Each row of a before or after table is a point. The points were changed in one or more steps. Then noise was added and the rows were shuffled. The steps act on columns, c1 being the first. Name the steps. A step turns or swaps two columns, mirrors them in a line or flattens them onto one, adds a multiple of one to another, or multiplies or shifts one. Angles are multiples of 10 degrees, from the lower column toward the higher: turns from -170 to 170, lines from 10 to 170 but not 90. Use the fewest steps. Two steps may share a column if one is a turn and the other turns, adds or multiplies; they go together, in the order done. Otherwise the lowest column goes first.

Before, 14 rows:
[[-13.0  -0.2]
 [ -1.4  -2.1]
 [  2.8  -5.9]
 [  2.9  -7.1]
 [ -2.0   0.9]
 [  0.7   0.4]
 [ -1.6  -9.1]
 [  5.6  -1.0]
 [  0.0  -5.7]
 [ -2.9  -0.3]
 [ -3.3   0.8]
 [  3.3  -3.2]
 [  1.0   3.2]
 [  3.0   2.5]]
After (14 x 2):
[[ 2.8  2.0]
 [-9.9  8.4]
 [ 3.6 -4.3]
 [ 0.9 -0.3]
 [-1.8  2.5]
 [-1.5 -6.7]
 [-2.7 -0.8]
 [-1.0  2.3]
 [-3.5 -4.4]
 [ 0.4 -4.7]
 [-2.4  1.3]
 [-6.8 -5.9]
 [-2.6 -7.5]
 [ 4.1 -0.2]]
Steps: turn c1 and c2 by -40 degrees

Before:
[[ 5.9  2.0  3.7]
 [ 1.8  7.7  2.2]
 [-2.2 -0.8  2.9]
 [-2.1  4.1  0.8]
 [-9.0  5.3 -4.9]
 [ 5.5 -1.1  4.1]
 [ 2.0 -3.0  1.5]
 [ 6.1  0.6  2.4]
 [ 4.0  0.8  3.5]
 [-8.9  7.6  4.0]]
After, 10 rows:
[[ -3.0   4.6   3.9]
 [ -5.6   2.8   1.6]
 [ -0.6 -11.7   4.2]
 [  1.3 -10.6  -4.9]
 [  0.5   4.1   2.3]
 [ -2.8   2.5   2.7]
 [ -4.4   4.5   1.2]
 [ -1.7  -4.1   0.0]
 [  2.1  -1.0   3.7]
 [ -7.0  -3.3   0.1]]
Steps: turn c1 and c2 by 130 degrees; add 0.3 times c1 to c3

Before, 11 rows:
[[ -3.2   4.7   5.9   1.4  -4.8   0.8]
 [ -4.5   3.5   5.6  -5.5  -0.7  -1.8]
 [  0.2  -4.6 -10.4 -10.4  -3.8   0.8]
 [  4.6  -1.5   5.5   0.9   6.0  -0.6]
 [ -3.8   5.8   3.8   2.7  -2.3   3.2]
 [  3.7   1.3   4.3   4.0   0.5  -3.2]
 [ -0.8  -2.5   1.9  -0.4   9.0   0.5]
 [ -3.9   1.2   5.7   2.9  -7.0   2.3]
 [  1.4   7.0   3.0   1.5  -6.6   1.2]
 [  2.5  -4.1   0.4   4.3   6.1  -1.1]
 [ -5.3   4.3   0.4   1.3  -5.9  -1.7]]
After (11 x 6):
[[ -6.2   4.6  -2.4   3.0  -4.8   1.0]
 [  0.1  -1.4  -7.1   1.9   6.1  -0.7]
 [  1.6  -4.2  -1.8   8.7   5.9  -1.0]
 [ -7.2   3.4  -1.3 -11.1  -0.8  -1.6]
 [ -0.8   7.1  -3.1   3.0  -6.6   1.1]
 [ -4.4   4.3   3.1   2.5  -5.9  -1.8]
 [ -1.8  -2.5  -1.0  -0.8   9.0   0.6]
 [ -6.6   1.3  -2.1   5.8  -6.8   2.4]
 [  0.1   1.2  -5.7   8.1   0.5  -3.1]
 [  6.9  -4.6   7.9 -20.6  -3.8   0.7]
 [ -5.3   5.8  -0.6   5.5  -2.2   3.2]]
Steps: mirror c1 and c3 in the line at 160 degrees; multiply c4 by 2

Before, 13 rows:
[[  2.1  -0.1  -4.0  -6.7   2.8   4.9   0.8   1.1]
 [  0.1  -8.5  -1.8  -4.0   1.4   1.5   2.0  -1.9]
 [ -1.9   0.3  -0.7  -0.8   1.8   1.7   0.4   1.2]
 [-10.7  -4.8  -3.0  -2.8   2.3  -6.2  -0.3  -1.9]
 [  2.6   7.0  -1.1  11.2   3.1   2.3  -2.4   1.6]
 [  8.4  -7.2   1.0  -5.2   3.8   1.4   1.7   0.8]
 [ -3.4  -5.6  -2.9   9.0  -1.1   3.0  -9.0   5.5]
 [  0.2   5.6  -3.1  -6.3  -3.6   1.1   2.8  -5.8]
 [ -2.3   2.8   1.5   0.5   4.9   6.4   3.5   3.9]
 [ -1.3  -1.9   4.9  -5.2   8.4   9.0  -9.5  -3.6]
 [ -1.6  -4.2   4.9  -3.5   2.1   0.3   1.7  -0.3]
 [  3.6   0.1  -0.4  -5.4  -1.5  -0.4  -1.8   1.8]
 [ -5.1   3.8  -6.5  -2.1  -2.1   0.2  -4.7   0.1]]
After, 13 rows:
[[ -1.5  -4.2   5.0  -3.7   2.1   0.3   2.1  -0.4]
 [  3.6  -0.2  -0.5  -5.9  -1.1   0.3  -1.8   1.8]
 [ -1.8  -1.6   4.7  -5.6   8.7  -9.0  -9.1  -3.6]
 [ -5.3   3.9  -6.6  -2.2  -2.4   0.0  -4.5   0.6]
 [  0.0  -8.3  -1.9  -4.0   1.5  -1.1   1.9  -1.9]
 [  2.5   6.8  -1.4  11.5   2.8  -2.4  -2.5   1.5]
 [ -2.3   0.4  -0.7  -0.7   1.8  -1.4   0.2   1.6]
 [  0.2   5.4  -2.9  -6.1  -3.9  -1.1   2.8  -6.0]
 [-10.4  -4.7  -3.2  -2.8   2.0   6.3  -0.2  -1.9]
 [ -2.2   2.8   1.6   0.5   4.8  -6.7   3.5   3.8]
 [ -3.3  -5.2  -3.1   8.8  -1.3  -3.2  -9.1   5.8]
 [  7.9  -7.3   0.6  -5.1   3.4  -1.1   1.7   1.0]
 [  1.9   0.3  -4.5  -6.7   3.0  -5.0   0.7   0.6]]
Steps: multiply c6 by -1

Before (8 x 11):
[[-1.4  5.6 -0.5 -2.1 -2.3 -3.7  1.2  1.7 -1.9  6.5 -1.9]
 [-0.8  6.7 -2.4  1.9 -6.0 -1.9  7.6 -0.1  2.1  4.2  2.1]
 [ 4.8 -5.9 -9.9 -5.5 -2.7  0.4 -4.1 -2.8  4.3  4.9  7.2]
 [-1.4  4.3  5.2  1.6 -4.8 11.6 -3.0  7.7  3.0 -7.1 -1.9]
 [-7.7  0.8  3.0 -0.2 -2.0  0.0  4.4 -4.8 -0.5  0.0 -0.3]
 [-3.6 -2.4 -2.5 -0.7  2.8  7.6  1.7  3.2  0.1  0.4 -4.2]
 [ 4.5  5.7  0.0 -3.6  2.7 -6.5  5.7  4.8  2.5 -4.9  0.5]
 [ 0.6 -1.5  0.5  4.1 -1.5 -2.1 -3.6 -2.4 -1.7 -6.2  0.3]]
After, 8 rows:
[[ -4.0  -3.0  -3.1   2.8  -0.8   7.5   2.0   3.3   0.0   0.2 -12.5]
 [ -1.3   5.5  -0.6  -1.1   4.0  -4.1   0.9   1.8  -3.8   6.7  -5.8]
 [  4.5  -5.7  -9.3   0.6  10.0  -0.6  -3.9  -2.9   8.4   4.8  21.5]
 [ -0.9   6.9  -2.8  -6.6   1.9  -2.0   7.9  -0.4   4.3   3.8   6.3]
 [  4.3   6.1   0.1   4.2   2.6  -6.6   5.7   4.6   5.3  -5.2   2.1]
 [ -7.8   0.4   3.6  -1.4   2.1  -0.6   4.1  -4.7  -1.1  -0.2  -1.7]
 [  0.9  -1.7   0.2  -3.4  -4.3  -2.1  -3.7  -2.6  -3.2  -6.3   1.2]
 [ -1.1   4.4   5.0  -5.0   1.5  12.1  -3.1   7.3   6.2  -7.1  -5.4]]
Steps: turn c4 and c5 by -120 degrees; multiply c5 by 1.6; multiply c9 by 2; multiply c11 by 3

Before (9 x 12):
[[  4.2   5.0   2.4   0.5   0.1  -1.7   0.2   0.3 -12.3  -7.4  -1.7  -1.6]
 [  7.2  -2.8   0.7  -1.2   3.1  -1.0   3.2   5.3   5.3  -7.5   4.4  -3.0]
 [  0.5   0.6  -0.3  -1.0   3.5   9.3   2.0   3.3  -3.6 -15.2   1.3  -3.7]
 [  0.9  -3.5  -2.9  -1.1  -2.7   2.4  -0.3   5.6  -4.7   2.7   3.5  -0.6]
 [  4.3   5.5   1.2  -0.5   9.0   0.2   0.0   2.6  -0.8   2.9   2.1  -5.4]
 [  1.6   0.2 -12.0   2.4  -1.0   0.7   1.3  -0.9   5.5   0.9  -1.0  -1.3]
 [  3.2  -3.0   1.1   1.1  -3.0   1.8   2.1  -1.4  -0.5  -0.5   0.9  -3.2]
 [  2.3   0.2  -0.6   3.7   0.1   0.9   0.7   4.8   2.9   0.1  -2.1   0.1]
 [  2.4   4.2  -0.6   1.9  -1.2  -2.7   4.4  -8.9   4.7   1.7   1.1  17.0]]
After (9 x 12):
[[  7.1  -1.2   5.5  -1.0   1.9  -1.0  -4.6   0.0   5.2  -7.5   4.4  -2.6]
 [  4.4  -6.2   3.5  -0.5   8.3   0.2   2.2  -1.7  -0.7   3.1   2.2  -5.5]
 [  3.1   0.7  -0.4   1.2  -3.5   1.8  -3.3  -3.2  -0.3  -0.1   0.8  -3.4]
 [  2.3  -0.7   4.3   3.8   0.0   1.1  -0.4   3.3   3.0  -0.2  -2.4   0.2]
 [  4.2  -3.3   2.2   0.6   0.3  -1.8   3.5  -5.5 -12.2  -7.6  -1.4  -1.6]
 [  1.8  -0.8 -11.2   2.7  -1.3   0.4  -0.6  28.0   5.7   1.0  -0.9  -1.3]
 [  2.4  -5.4  -9.0   2.0  -2.5  -2.7   0.9  -1.5   4.6   1.9   1.1  16.6]
 [  0.6  -2.9   3.0  -1.1   2.8   9.2  -1.6   1.5  -3.7 -15.0   1.3  -3.5]
 [  0.8   3.2   2.8  -0.9  -2.2   2.5  -1.8   8.9  -4.4   2.5   3.6  -0.9]]
Steps: turn c5 and c7 by 20 degrees; turn c2 and c7 by 130 degrees; multiply c3 by 2.5; turn c3 and c8 by -70 degrees

Before:
[[  0.1  -2.5   2.4  -2.8  -1.3  -1.9  -4.6   8.4   2.6   4.7  -2.7   4.8
   -2.0   0.5   0.9   6.7   2.3  -3.5]
 [  0.0  -8.5   0.7   4.2   2.8  -0.7  -9.6   7.6  -0.8   0.0  -7.9   3.1
    2.0  -2.9  -0.7   5.2   5.2  -1.4]
 [  3.0  -2.4  -4.7  -4.5   4.6  -6.3   2.4   1.5  -6.2  -4.6  -1.5  -0.4
    2.4  -0.5   1.4   6.3  -2.6   0.9]
 [ -4.2  -3.2  -3.3  -1.0   3.9  -7.4  -1.7   1.1   0.3  -4.9  -1.7   0.0
    1.3 -10.2   3.1   3.0  -4.9   1.5]
 [ -0.3   0.9  -2.7  -3.0  13.7   2.3   3.2 -13.1   0.6   2.2   0.8   6.2
   -1.2   2.9  -3.6   0.3 -12.4   2.9]
 [  0.8  -0.7  -2.7  -5.9   4.9  -1.9  -1.3  -6.9  -0.3  -4.1   3.0   0.9
   -3.9   3.8  -6.0   0.1  -9.5  -6.2]
 [  1.3 -10.6   4.0  -0.1  -3.7   2.8  -5.9  10.2   4.6   2.6  -5.4  -3.2
    3.2  -2.0   1.2   5.4   3.9   0.1]
 [ -4.1  -4.7  -1.9   0.6   1.7   2.4  -5.1   9.7  -0.4   3.6  -1.9  -2.3
   -2.5  -0.7   0.4   1.2   4.1   0.7]]
After (8 x 18):
[[  1.1 -10.6   3.9   0.0   5.7   4.4  -6.2  11.9   4.7   2.6  -2.8   0.9
    3.1  -1.8   1.4   5.3   3.9   0.2]
 [  0.1  -8.3   0.7   4.3   7.3  -3.1  -7.3   7.4  -0.8  -0.1   4.1   1.2
    2.2  -2.9  -0.8   5.1   5.3  -1.5]
 [  0.2  -2.5   2.4  -2.8   2.9  -5.2   0.8   9.2   2.6   4.7  -0.7   0.8
   -2.1   0.6   1.0   6.7   2.1  -3.5]
 [ -4.1  -4.6  -1.9   0.7   1.6   3.3  -6.2   9.7  -0.4   3.6   2.1   0.9
   -2.5  -0.7   0.5   1.2   4.1   0.7]
 [  0.8  -0.6  -2.7  -5.7  -3.9  -1.7   7.9  -7.1  -0.4  -4.1   4.3  -1.2
   -4.0   3.9  -5.9   0.2  -9.7  -6.2]
 [ -4.2  -3.1  -3.3  -1.2   1.1  -3.8  -3.9   1.2   0.5  -4.9   4.3  -6.3
    1.3 -10.2   3.3   3.0  -5.0   1.4]
 [  2.8  -2.5  -4.6  -4.5   0.7  -3.0   1.0  -0.3  -6.1  -4.7   4.8  -5.4
    2.4  -0.7   1.4   6.5  -2.4   0.9]
 [ -0.2   0.9  -2.9  -2.8  -3.2  -4.3  -1.2 -12.9   0.6   2.2  13.2   5.1
   -1.1   3.2  -3.6   0.2 -12.5   2.7]]
Steps: turn c5 and c11 by 100 degrees; turn c6 and c12 by 60 degrees; add -1.5 times c18 to c7; add 0.3 times c9 to c8

Before, 9 rows:
[[ 0.7 -0.4  0.7 -9.6  3.2 -0.9 -0.4  0.3  8.0 -0.9 -5.0  6.7 -0.9  5.8
  -5.7 11.2  3.2  1.2  0.1  0.1]
 [ 0.1 -3.5 -8.4  7.2  2.5  1.0 -4.3 -2.7  1.6  7.0  0.5 -0.2 -3.8 -0.6
  -1.2  4.8 -2.1 -3.3 -1.5 -1.7]
 [ 1.4 -0.6  6.0  6.2  1.3 -3.4 -3.8  0.0 -9.5 -4.5  2.4  5.8 -4.5  2.7
   0.6  2.1 -2.0  9.8  3.8  7.2]
 [-1.0  1.8  3.5  3.3  8.6 10.6 10.4 -2.2 -4.1  3.6 -2.1 -0.1  1.8  5.8
  -1.7  1.2  0.2  2.3 -0.2 -0.9]
 [ 2.2 -8.8  7.2 -7.2  3.8 -1.2 -0.3  7.9  0.9  0.7 -2.6 -2.6  7.6 -2.8
  -0.2  0.5 -9.3 -3.6 -1.2  8.5]
 [ 3.5 -0.2 -0.2 -1.6 -6.9  2.2  2.3  2.1 -0.5  8.6  0.3 -3.5 -1.1 -1.0
  -0.7 -2.7  3.4  3.0  9.3 -0.1]
 [ 3.9 -3.2  6.7 -1.5  2.2 -0.5  6.3 -0.4  1.1  3.5  1.8  3.3 -0.1 -1.7
   1.6 -1.4 -1.1  5.7  0.2 -5.9]
 [-4.0  2.2 -2.8  5.9  1.8 -1.3 -0.2  7.9 -5.1  7.6 -0.5 -2.8 -1.6  1.8
   6.3  1.8 -2.2  1.0 -3.9 -1.9]
 [-1.6 -6.2 -1.0  0.0 -5.6  0.4  8.6 -0.3  2.8  4.7  4.4  2.8 -2.6  5.1
  -3.7 -1.2  2.7 -3.7  2.2  3.2]]
After, 9 rows:
[[ -2.6  -0.1  -0.3  -2.0   2.0  -3.3  -6.6   1.6  -0.3   8.0   0.9   2.9
   -1.8  -1.3  -0.5  -2.4   3.4  -3.2  10.2  -0.1]
 [  0.6  -0.5   1.7  -9.5  -0.7  -0.7   3.1   0.3   7.9  -1.6   6.0   1.5
   -1.3   5.8   3.2  11.3   3.1   6.6   1.0  -0.1]
 [  2.6   2.0  -4.9   5.8   0.5   4.0   1.4   8.1  -5.0   7.8  -5.8   1.5
   -1.4   1.5   1.4   2.0  -2.1  -2.2  -3.0  -2.1]
 [ -9.8   1.4   5.9   3.9  10.4   2.7   9.0  -2.2  -3.9   3.9   2.5   1.8
    2.1   6.4   1.7   1.0  -0.3  -0.1  -0.4  -0.8]
 [ -0.8  -3.0 -13.3   6.6  -4.0  -0.9   2.1  -2.0   1.5   7.0   1.1  -3.1
   -3.4  -1.0  -0.9   5.1  -2.1   0.3  -1.6  -2.2]
 [ -0.3  -2.7  10.6  -0.8   6.1  -3.6   2.3  -0.4   1.4   3.2  -1.9   5.7
   -0.5  -1.8  -1.6  -1.6  -1.0   2.9  -0.1  -6.0]
 [  3.5  -0.4   9.9   5.9  -3.5  -1.6   1.1   0.6  -9.1  -4.4  -1.2   9.6
   -4.4   2.8  -2.8   2.1  -1.8   5.5   3.9   8.1]
 [  0.0  -6.2  -1.7   0.6   8.6   2.0  -5.9  -0.6   2.4   4.7   3.3  -3.5
   -2.8   5.6  -5.5  -1.2   2.6   3.0   2.1   3.4]
 [  1.4  -8.7  11.5  -7.3   0.1  -2.0   3.7   8.6   1.0   0.6   0.5  -3.1
    7.7  -2.9   2.2   0.8  -9.4  -2.5  -1.2   8.5]]
Steps: mirror c1 and c6 in the line at 130 degrees; multiply c3 by 1.6; swap c5 and c7; mirror c11 and c15 in the line at 130 degrees; swap c12 and c18
